Each row is a point. The window is the flat piece filled in between its corners: a triangle in 3 columns, a solid with four corners in 4, and so on. A path goes straight from each point to the next, and from the last back to the first. List the points from which the path goes on through the window.

Window:
[[ 76 -34 -39  13]
 [-32  16 -27 -77]
 [  5 -57 -19  25]
 [-48 -19  25  46]]
Path:
(1): [ -7   4 -14  39]
(2): [ -8  24 -42 -34]
(3): [  2 -28 -26 -69]
(4): [  0 -75  47   4]
(5): [-36  66 -58 -20]
(6): [ 22  12 -36  72]
(7): [ 35 -37 -10 -35]
(8): [-20 -79  32 -14]
Through the window after points: 8

Window (8 x 8):
[[  0 -45   6 -17 -33  30  -8   0]
 [ 39  32 -25  49  62 -28 -42   3]
 [ 67  24  15 -67  75 -29 -33 -25]
 [ 70  19   5 -28  42 -95 -76 -38]
 [  6   2 -51   9 -32  22  13 -38]
 [-30  -9  15  17 -21  18  10 -51]
 [ 16 -28  13  18 -46  -6  51 -23]
 [ -6  27  19 -32 -39  17   6  10]]
Path:
(1): [-17   0 -43  -2  -3 -23  44  -8]
(2): [ 35 -13  20  -2  14   0 -41 -33]
(3): [ 90  22  39 -36  14  38 -13 -55]
(4): [-41  -7 -26  13 -14 -20 -17   7]
(5): [  8  19 -45 -20  55 -49 -19 -21]
(6): [ 60  20  44 -15   1  -7 -19 -27]
(7): [ 35  33   7  35 -46  31 -54 -57]
(8): [ -5 -21  -1   3  14  -9  14  -6]
(9): [-47  -1 -26 -32 -23 -44  44 -34]
(10): [ 54  -4  45 -11 -20  35 -34 -17]
(11): [ 94  -5   7  -1 -30  21 -41 -28]
(12): [ 20  26 -13  12  62 -33 -23  -5]
Through the window after points: 7, 11

Window, 11 rows:
[[ 12 -80  -4 -10  18  12  30   3  -8   3 -25]
 [ 21  48  35  25 -60   7  15 -17  24 -11 -50]
 [-43  75  24  39  -7   2  42 -73  26 -36 -39]
 [  6  40   0  52  -9  29   4 -31   2 -57 -25]
 [  1 -31  27 -19  14  32  25  11  -7   0  35]
 [-52   0 -28   1 -70 -51  31  49 -24 -17  26]
 [  4 -43 -13  -3  33  18  63  78  18   7  11]
 [-36  22  38  40   0   1 -14 -11  36 -30 -31]
 [ 17 -45 -31  -6  13 -18  23  24  30  16  40]
 [  7  -4  20   3 -46 -95  35  33 -35 -44  15]
 [ -2 -23 -17 -11  44 -21  12  33 -44  34  11]]
Path:
(1): [ -8   3  11  36  -5 -28  30  -6   0 -13   5]
(2): [ 29  -8   7  85 -36 -44   3 -34 -49  17  -4]
(3): [-29  13   2 -37   4 -19  42  44  25 -39  -9]
(4): [ -3  20  -7 -16  -4   2  18 -14  27 -20  -3]
(5): [ -4 -19  12  46 -16  -4  11  -2 -23 -22 -14]
(6): [ -6 -51  26  31 -53  15  42  57   7  31  28]
(7): [ -3  24 -15  -9  16 -20  29  11   3 -37 -20]
(8): [-15  16  -7 -20   4  24  25  29   3 -13  -2]
Through the window after points: 6

Window, 12 rows:
[[ 42  22 -52  17  77  23 -32 -63  32  40 -23  21]
 [ 32   0   4  14 -37 -20  27 -14   7  61 -26  56]
 [-79 -15 -47  15 -23 -24  29  54  21 -79 -18 -55]
 [-45 -56 -17  50  47 -65  -4  72 -18 -90 -45 -43]
 [ 27  12 -16 -11  76  32  24  24  -4  48 -19 -18]
 [ 43  95   4  13 -10 -40  21  21  25  13 -25  49]
 [ 68  34  21  30  10  37 -38 -28  12  47  -3 -25]
 [ 59  -1   8  -7   5  -7  21  22  58 -21  16  48]
 [ 32  33  26 -57 -17 -32  15 -24  -9 -22 -25  33]
 [ 32  44  17  30 -12 -39  77 -40  -9  -2  33  14]
 [-91 -28 -21  32  39   1 -25  75 -34 -82   8   7]
 [-25 -37 -91  23  11 -35 -15  79 -54 -75  11 -44]]
Path:
(1): [ 12  11 -24  53 -11   4  38  23  11 -24 -67  -8]
(2): [ 21  -4 -12  -6   7 -39  -4   4  -5   8  19   8]
(3): [ 19  11 -21  -6  49 -39   7  -2  29  30   1   9]
(4): [ 17  14   6  22 -18  69  22  30 -47  -6 -49  14]
(5): [  8   9   3  20 -28  32   9  28   5 -23 -37  -3]
(6): [-29 -11 -38  18  50 -63  -6  17   3 -34   9 -36]
(7): [  0  10  -6 -15  11 -45   3   8  22  -2  32 -32]
(8): [  6  17 -14  26  21  25  22   3 -27 -30 -48  44]
Through the window after points: 3, 5, 7

Window, 14 rows:
[[ 40  13 -34  47   1 -14 -22 -26 -24  17  53   6  42  36]
 [ 49 -84 -19   6   4 -65 -10  -3 -14  10  58  -7   5 -20]
 [ 12  26  38  94   8   6   9  -5 -32 -36   6 -55  -3  26]
 [ 12 -89 -30  25 -13 -50 -26  45   0   8   2  14  11  37]
 [ 13 -34   3 -40 -48  36  38 -11 -35 -15   1 -26   9  -5]
 [-37  22 -14 -39 -39   2  25   6 -49 -42  63 -61  23 -10]
 [ -3 -41 -38  33 -25  -9 -61 -46 -42  -3  33  -6  10   9]
 [-27  27  38  20 -58 -18  74  24  -5  -7  37 -35 -67 -11]
 [ -1  43  23  95   5 -14   2 -75 -66 -57  25  22  68  26]
 [ -6  18 -23 -69  -8  19  11 -23 -18 -63  24 -12 -12 -17]
 [ 55 -58 -28  38 -27 -43 -32  52 -54   3  50  21 -18   1]
 [ 47 -54 -63  47 -23 -60   1  14 -22   6 -11  -9   4 -14]
 [ -9  35  51 -32 -50 -32  24  21 -36  -2  -5 -53 -33  -4]
 [-12  22  31   3 -57  15  -5  22   5 -24  15 -32  15 -37]]
Path:
(1): [ 28 -14  -4  24 -39 -22  16 -33 -11 -23  33  -4  18  27]
(2): [-15   3   6   9  15 -14   7  65 -62   4   8 -32 -19 -51]
(3): [-10  27  33  71  12  -6   1  32 -61  38 -27 -31 -33 -58]
(4): [ 11   3   7  13 -26 -11   9 -10 -24 -41  34 -34   9  26]
(5): [ 15 -10  -2   8 -52 -47  17  -8  16 -39  61 -24  16  26]
(6): [ -1   6 -18   4 -13   6  -1   0 -48  -9  22 -20   9 -12]
(7): [-10 -10 -10   8  27  20  -8  53 -43  41 -32 -24  14 -18]
(8): [  9  -6  11  26 -38 -23  18 -14 -25 -44  38 -23  -9   7]
(9): [ 13 -44  15   1 -74 -44  19  -4  -5 -50  40 -34 -26  33]
(10): [ 22  10 -25  11  27  12 -20  27 -69  41   8  10  17 -46]
(11): [-32  -1  -7  10   5 -28   8   7 -62  29  16   2  -5 -22]
(12): [ 49 -37 -11   9 -65   1 -12 -10   6 -71  29 -44  11  14]
(13): [ 20  -6  23 -18 -50 -19   7 -33  21 -68  25 -36 -13  28]
(14): [  4 -14 -12  48  10 -19  11  13 -57  15  32  -5   7 -21]
(15): [ -2  17 -22  33  31  10   1  73 -36  27  15 -29  29 -49]
(16): [  0 -15   9   9 -63 -12  -8 -45 -30 -40  25 -19  -7  29]
Through the window after points: 3, 5, 9, 13

Window:
[[  7  19  27  -4  -4 -22 -21   5 -13   6  29  13  14  -7]
 [ 22  -6  28  19 -23  14 -20  25 -19   2   7 -13 -22   3]
 [ 25  30  -1 -27 -34 -63   3  -6 -30 -11 -30   2  -1  15]
 [  6  -5  13 -21 -53  14  -1 -12 -12   5   2   8   1  -9]
 [  4 -55 -10 -67 -23  17 -95  -2  22  -8  -1  36  66  28]
 [ 27 -24 -38 -24 -19   2  44  -8   5  -3  27   1  -6  60]
 [-17 -18  27  -4 -11 -14  14 -11   1 -13  10 -20 -16  17]
 [-40 -17  26 -39  -8  -1 -16  24 -48 -34  14   0  -3   6]
 [ 35 -16  27 -21  15   3  46  42  17  16  -5  24  77  35]
 [-12  25  -9  -7 -13  31  19   6  18   1  -3 -21  -9  -2]
 [ 15  25  -8  13 -43   2   8 -32 -26 -15  -5 -11   5  40]
 [ -5  11  23 -27  33  26   9 -17 -15 -37 -17  -4   1 -35]
 [ -9 -26   1  14   1   4 -27  13  -8   5   0   8  27 -34]
 [ 19  23 -16 -23 -22 -23  12 -42 -32  32 -19 -14  -7  43]]
Path:
(1): [ 40 -13  23 -23  -4 -25  -2   5 -19  -4   5 -42  30   8]
(2): [ -8   4  -4 -15 -14  11   5  -2   1  15  -6  35  15  25]
(3): [ -1  12   7  -4 -18   6   2  -7  -8   1  -2   8 -12  14]
(4): [ 23 -26  21 -32  13  18   9  44   8 -20   3 -50  52 -32]
(5): [ 12  -7   0  -9 -18   7   1   6  -9  -6   9 -27  23  24]
(6): [ -1  13  11 -42 -15 -11  -8 -31  -2   4 -13  58 -29  12]
(7): [  5 -11  12  -6 -11  -8  -5  -5 -11   5 -14  19  -1  13]
(8): [  9  47  10 -28 -44  23 -11   1 -18 -23  16 -47  43 -14]
(9): [  1   7  25 -24 -22   0 -19  -4  -7 -10   2 -52  31  -6]
(10): [ -6 -23   2   1  -3 -15  18   0 -15 -10   5  55 -38  33]
(11): [-13  12  26 -38 -21   6 -12 -10 -11 -44 -16  51 -13  19]
(12): [ -6 -19   9  -9  -3 -14   0  26 -34  12  27 -39  24   2]
(13): [ 18 -21  -6 -44 -20  -3 -25 -22  -7   6  -5 -11  38  28]
(14): [ -3  -8   0 -28 -19  -2 -42   7   0  -8  -7  37  13  15]
(15): [  0  -2  -5 -13  -6 -18   8 -11 -11   5  -9  19 -22  21]
(16): [ 39  -9 -23 -30 -36  -2  29   2  -3 -14  25 -21  27  47]
Through the window after points: 1, 3, 9, 11, 13, 15
